Every row gives one point. The last column is the point's height on a tilted bowl or saddle (a function of degree 2), plus a little noise. Count its main directions that bend up, bend down and stay straight.
In the rows, zero is written as 128.

Points (18 x 4)
[[128  51 106 125]
 [121 100 150 129]
 [110  94 149 135]
 [ 90 123 135 152]
 [101 151 132 170]
 [140 146  90 167]
 [107 100 149 138]
 [165 127 152 134]
 [132 119 115 131]
 [125 101 110 125]
 [146 166 130 186]
 [115 116 159 142]
 [146 129 178 158]
 [150 156 163 179]
 [180  89 156 102]
 [133  73 126 114]
 [173 130 135 131]
 [ 94 126 107 160]]
Directions: 2 up, 0 down, 1 straight

Points (16 x 4)
[[146 167 127 144]
 [ 92 132 118 151]
 [148  64 151 159]
 [135 168 125 149]
 [113 118 163 139]
 [118 106 141 135]
 [122 100 121 139]
 [165 102 118 144]
 [136 126 108 145]
 [193  80 124 163]
 [ 82 192 142 197]
 [128 111 117 140]
 [154 130  89 160]
 [119 141 139 140]
 [137 112 134 134]
 [ 78 152 130 165]]
Directions: 2 up, 0 down, 1 straight

Points (16 x 4)
[[ 71 127 132 116]
 [143 128 142 157]
 [148 104 127 144]
 [126 125 160 154]
 [149 135 117 146]
 [156 123 136 147]
 [125 135 110 150]
 [126 105  68  67]
 [155 186 124 100]
 [102  91  92  93]
 [120 192 104 104]
 [ 94 153 129 144]
 [ 87  94 134 118]
 [172 126 123 122]
 [155 133 151 144]
 [169 124  90  89]]
Directions: 0 up, 3 down, 0 straight

Points (22 x 5)
[[109 137 110 138 141]
 [101  97 127 101 159]
 [124 158 110 138 144]
 [ 94 137 173 108 109]
 [131 152 133 162 131]
 [125 163 159  79 100]
 [140  93 138  82 132]
 [155 106 167 119  91]
 [115  85  85 124 169]
 [168  95 118 176 155]
 [154 189 126  82 175]
 [153 113 131 186 149]
 [131 115  90 109 142]
 [174 150 188 143  93]
 [142 156 126 129 121]
 [118 150 122 122 125]
 [114 123 144 187 155]
 [134 123 136 163 119]
 [136 131 187 107  64]
 [128 120 129  91 119]
 [111 159 106 110 154]
 [125 137 114 107 127]]
Directions: 3 up, 0 down, 1 straight

Points (23 x 5)
[[130 110 113 137 101]
 [119 117 109 129 113]
 [ 93 161  21 149 144]
 [142 134 144 104 114]
 [140 101 128 153 104]
 [116 133 154 183 176]
 [ 96 150 137 143 143]
 [103 121 123 182 144]
 [101 135 149 159 151]
 [104 135 147 129 125]
 [105 135  95 105 149]
 [123 137 149 130 112]
 [114 136 144 149 124]
 [132 132 136 161 118]
 [ 75 133 147  65 216]
 [113  93 138 113 125]
 [163 143 148 112 112]
 [135 181 128 109 110]
 [211 126 110 131 169]
 [ 97 113 113 112 142]
 [168 166 132 170 136]
 [112 102 123 162 108]
 [133  93 120 113 130]]
Directions: 2 up, 0 down, 2 straight

Points (42 x 7)
[[163 117  88 119 113 183 178]
 [177 134  88 129 118 106 156]
 [ 84 149 100 146 164  80 143]
 [ 95 120 137 156 124 136 138]
 [168 167 135 105  80 140 146]
 [127  99 150 159 152  82 142]
 [130 120 115 145 138 165 149]
 [127  92 135  97 171 146 173]
 [156 162 115 125 131 135 150]
 [134 123  98 109 138  96 132]
 [140  92 136 120 121  64 135]
 [176 117 139 163 164 162 178]
 [146 153 168 130 119 166 128]
 [203 116 153 145 138 103 168]
 [174 126 112 116 101  78 157]
 [128 133 120 126 129 103 131]
 [130 125 131 124 107 103 129]
 [102 122 134 108 132 188 155]
 [122 134 134  99 153 159 157]
 [141 121 126 171 141 113 140]
 [130 136 142 114 111 148 128]
 [109 124 106 128 122 142 133]
 [153  97 149 167 145 112 148]
 [159 135 133 146 161 135 155]
 [145 134 103 143 162 141 154]
 [123  85 156  91 175 129 183]
 [ 99 143 119 125  65 134 135]
 [117 102 141 115 131 120 134]
 [147  91 131 177 115 105 140]
 [123 179 177  94 111  56 212]
 [124  69  98 151 166  87 113]
 [ 94 119 139  95 127  69 147]
 [101  78  87 170 149 111 126]
 [146  92 160 141 113 156 141]
 [101 137 103 124 127 146 138]
 [ 85 143 139 116 121  98 142]
 [154 118  78 166 130 111 142]
 [133 116  88 121 161  84 123]
 [157 149 168 172 153 146 166]
 [ 81 142 141 147 110 157 139]
 [149 138 168  68 139 157 168]
 [145 109 112 122 132  82 129]]
Directions: 5 up, 1 down, 0 straight

Points (42 x 7)
[[117 107 144  66 126  80 209]
 [126 144 147 126 121 135 127]
 [137 121 128 149 126 154 135]
 [118 158 116 164 166 191 172]
 [127 138 177 164 138 108 159]
 [170 161 123 157 159 172 101]
 [157  66 161 135 153 116 137]
 [107 119 159 125 130 164 160]
 [ 99 156 123 190 151 107 174]
 [138 120  95 120  83 118 137]
 [104 132 144 139 107 136 139]
 [147  83 146 148 125 146 162]
 [166  99  93 100 131 163 114]
 [138 152 126 135 107 165 119]
 [135 131  79 110 102 120 133]
 [ 95 144 110 147 138 129 135]
 [ 86 119 109 135 193 103 144]
 [ 87 132 100 149 115 161 120]
 [161 112 116 143  96 117 164]
 [104 141 144 137 137 111 138]
 [100 131 143 112 134 101 146]
 [ 88 136  84 159 143 154 148]
 [113 146 148 106 161 107 127]
 [162 158 128  98  65 126 120]
 [ 94 124 140 153 149  98 152]
 [146 115 118 137 133  95 142]
 [115 145 162 144  90 132 145]
 [ 96 142  64 139 112  96 129]
 [166 174  61  87 136 166 143]
 [160 122 120 105 148 136  99]
 [129 100 166 131 112 102 187]
 [104 129 111 112 135 108 136]
 [122 127 117 161 138 129 141]
 [148 127 139 117  85 102 159]
 [125 135  52 127 133 105 161]
 [135 104 146 138 176 133  97]
 [154 105 179 133 128 118 153]
 [147 193 158 169 153 142 140]
 [124 149 110 154 153 113 133]
 [ 62 114 176 136  81 172 174]
 [154 182 183 154 114 104 143]
 [113  82 134 116 137 167 160]]
Directions: 3 up, 1 down, 2 straight

Points (43 x 7)
[[ 73 133 115 136 128 126 134]
 [144 119 170 169 198  81  41]
 [137 151 134 146 120 125 118]
 [162 142 127 137 115 115 120]
 [130 126 125 103 127 125 128]
 [159 144 156 154 107 158 115]
 [ 51 124 119 133 137 149 156]
 [102 193 104 101  75 120 137]
 [110 133 135 122 140 178 132]
 [150 146 121 124 121 146 125]
 [158 131 175  84  68 118 171]
 [138 131 129 150 144 147 105]
 [108 119 200 127  95 113 178]
 [110 111 124 149 174 173  93]
 [190 121  97 126 135  97 127]
 [137 151 126 172 100 100 108]
 [193 162 126 125 101 123 143]
 [116 136 139  68 107 118 166]
 [126 123 125 150 107 120 115]
 [101 138 101  88 107 134 146]
 [124  93 132 119 146  93  83]
 [128  91 121 131 123 122 104]
 [130 113 179 159  98 113 130]
 [154 116 130 160  89 103 107]
 [ 92 134 123 169 174 133  86]
 [134  81 114 137 156 119  66]
 [141  91 126 122 129 120 100]
 [114 156 103 158  52 123 122]
 [152 133 125  80 104  44 154]
 [175 140 115 174  67  70 108]
 [112 132 132 168 115 171 126]
 [109 126 121 129 105 149 136]
 [115 119 163 142 138  88 104]
 [ 99 127 114 138 142 172 125]
 [126 136 133 118 169 129 109]
 [106 135 194 154 119 119 147]
 [157 117 157 116 120 163 131]
 [110  94 125 139 102 131 131]
 [132 100  90  98 128 115 110]
 [ 99 146 127 126  92 132 143]
 [154 141 117 128  55 103 121]
 [126 117 180  82 146 150 162]
 [138 125 112 132 101 131 120]]
Directions: 2 up, 1 down, 3 straight

Points (61 x 9)
[[196 109 119 165 126 135 171 127 201]
 [146  83  99 102 146 109 101 117 100]
 [137 134  73 146 167 139 131 139 149]
 [130  71 132 109 135 121 125 141  91]
 [128 102 117 119 105  94 202 121 124]
 [109 116 116 160 114  99 111 142 106]
 [120 114  49 115 153 108 107  94 130]
 [111 125  88 132 210 131 135 175  97]
 [149  87 144 149 142 129 141  98 123]
 [118 113 146 139  94  95 142 103  95]
 [163 146 166 130 134  84 140 134 134]
 [156  80 107 101  64 166 151 135 129]
 [143 117 152  97 100  91 104 119  81]
 [151 151 115  64 123 135 134 105 125]
 [108  98 160 134  88 137 177 139 106]
 [146 164  86 114 139 129 114 139 141]
 [161 134 112 166 140 120  98 122 161]
 [106 119 164 148 114 171 130 182 160]
 [117 116 127 145  94 165 119  99 148]
 [131 103 140 131 142 157 147 122 121]
 [137  89 165 159  66 124 142  98  94]
 [121 118 136 153 147 143 167 110 135]
 [126 101 108 190  93 129  95 136 129]
 [119 146 115  92 156 153 123 139 115]
 [ 97 123 119 153 106 125 150  89 137]
 [186  89 133 138 111 178 115 152 169]
 [ 72 134 132 141 122 128 124 158 122]
 [ 98 113 160 191 113 133 123 127 165]
 [162 133 123 150  96 128 138  98 147]
 [131  99 120 139 117 142 176 143 143]
 [153 156 174 110 123 114 151 127  99]
 [ 98 113 147 115 131 114 155 153 108]
 [ 80 165 102 156  69 159 126 104 126]
 [111 164 116 102 158 114 137 105 101]
 [161  97 152 115 128  65 145 102  89]
 [142 145 130 144 152 104 177 162 164]
 [148 154 113 126 117 138 111 164 140]
 [ 53 159 141 122 138 138 166  98  86]
 [145 171 163 160 135 133  99 156 165]
 [134 126 128 126  87 120 117 107 100]
 [114 135  83 120 102  76  89 172  61]
 [ 98 163 164  87 150 174 112  82  64]
 [107 147 107 122 177 153 103 177 116]
 [ 91 132 118 123  92 150 100 119 119]
 [100 113 140 149 190 176 120 144 112]
 [108 150 111  93  95 149 115 130 111]
 [150 129  79 126 148  96 118 158 122]
 [109 128  75 133  98  60 171 160 123]
 [107 115 143 147 136 144 143 153 131]
 [137 132  86 135 153 120 115 144 127]
 [116 115  92 106 164 161 142  91 140]
 [ 82 134 159 129 117  69 178 151 121]
 [165 118  93 124 134 121 109 137 133]
 [ 95 169 119 143 126 146 105 135 111]
 [128 121 115 151 122 128 119 198 143]
 [139 111 128  87 143 138 150 115 105]
 [ 65 162  92 136 168 167 103 129 101]
 [102  97 128 134 168 126 143 142 104]
 [138 129  96 126 162  98 115 178 119]
 [115 116 131 145 167 156 154 137 124]
 [158 111 119 158 150 117 202 130 177]]
Directions: 5 up, 3 down, 0 straight

Points (72 x 9)
[[ 96 160 140 162 165 123 111 166  90]
 [ 99 129 107 141 133 157 120 129 114]
 [118 135  87 120 133 133 146 136 110]
 [133 108  93 165 110 131 147 122 114]
 [ 92 205 138 168 145 146 188 158 108]
 [142 108 143 124 105 117  93 177 116]
 [166  81 118 146 114 141 101 127 115]
 [ 71  73 138 156 122 132  84  98 118]
 [ 89 196  79 127 128 104 127 139  96]
 [ 86  80 133 106 126 184  99 107  86]
 [116 129 127 141 172 151 148 146 105]
 [144 140 131 139 118 103 183 133 104]
 [154 143 121  91  93 106 137 156 118]
 [112 123 167 141 140 124 110 125 114]
 [129 153 137 114 139 128 127 147 120]
 [157 106 147 132  87 103 133  73 116]
 [154 100 155 121 131 162 107 118 126]
 [160 128 110 160 113 136 117  73  95]
 [183 136  97 180 134 106 149 132  71]
 [149 143 114  91 117 131 126 149 123]
 [150 140 125 101 127  76 129  88 141]
 [140 102 114  99 136  99 124 102 140]
 [178  68 149 105 129 142 141 185 123]
 [174  97  95 170 158 166  89 166  69]
 [157 154 163 107  99 161 109 127 123]
 [ 97 166 150 137 149  78 128 133  83]
 [ 96 120 113 171 139  89 150 131 106]
 [121 119  86 118 162  93 147 146  89]
 [141 116  93  88 133 150 126 114 116]
 [107 150 126 140 139 124 102  93 105]
 [120 108  89 131  86 113 141 132 126]
 [150 106 135 187 140 101 112 149 106]
 [123 127 100 159 110 110 117 109 120]
 [123  96 167 126 159 166 124 127 116]
 [103  90 126 157  89 150  81 135 117]
 [161 135 136 119 153 154  99 148 119]
 [166 121 131  98 146 131 144  89 134]
 [145 175 117 113 142 138  94  72 110]
 [140 153 120 107 144 167 107  90 104]
 [131 105 165 127  87 126 160 124 107]
 [158 141 124 132 122 136 135 115 122]
 [157  99 145  86 107 117 129 161 123]
 [ 82 135 150 116 190  81 122 136  67]
 [151 105 131 106 126 122  96 124 139]
 [151 153 139 123 143 188 127 146 116]
 [122 144  70 147  88 155  78 120  98]
 [101 130  84 135 191 131  92 102  66]
 [ 87 100 107  92 100  51 175  81 100]
 [133  75 151 104 113 157 124 144 117]
 [108 191 123 145 141  50 198 150  31]
 [108 150  80 141  81 126 133 126 130]
 [112 127 120 133 122 139  99 117 120]
 [121 122 165 143 132 165 144  95 100]
 [132 124 143 130 100 123 128  87 119]
 [140  90 105  90 132 133 114 174 105]
 [166 139 179 132 118 188 133 162 139]
 [153 133 142 115 123 151 140 145 130]
 [136 107 159 148 128 149 107  64  95]
 [138 129 115 188 137 144 146 114  97]
 [133 138 116 140 142 118 105 152 110]
 [143 133 139 118 104  83 174 123 104]
 [120 127 111 152 127  99 146 206 103]
 [127 125 172 118 150 130 112  94 118]
 [107  49 148 164 165 139 178 126  98]
 [125 177 157 151 177 150 116 122  80]
 [189 104 151 187 104 135 159 140 105]
 [124 137 139 100 147 123  94 109 128]
 [119 116 101 138  74 133 106 101 125]
 [113 119  90  89 122 138 100 126 122]
 [110  95 117 108  92 115 175 146 104]
 [ 66 147 138 129 123 117 121 138 109]
 [116 125 153 156 156 119  76 123 101]]
Directions: 2 up, 5 down, 1 straight
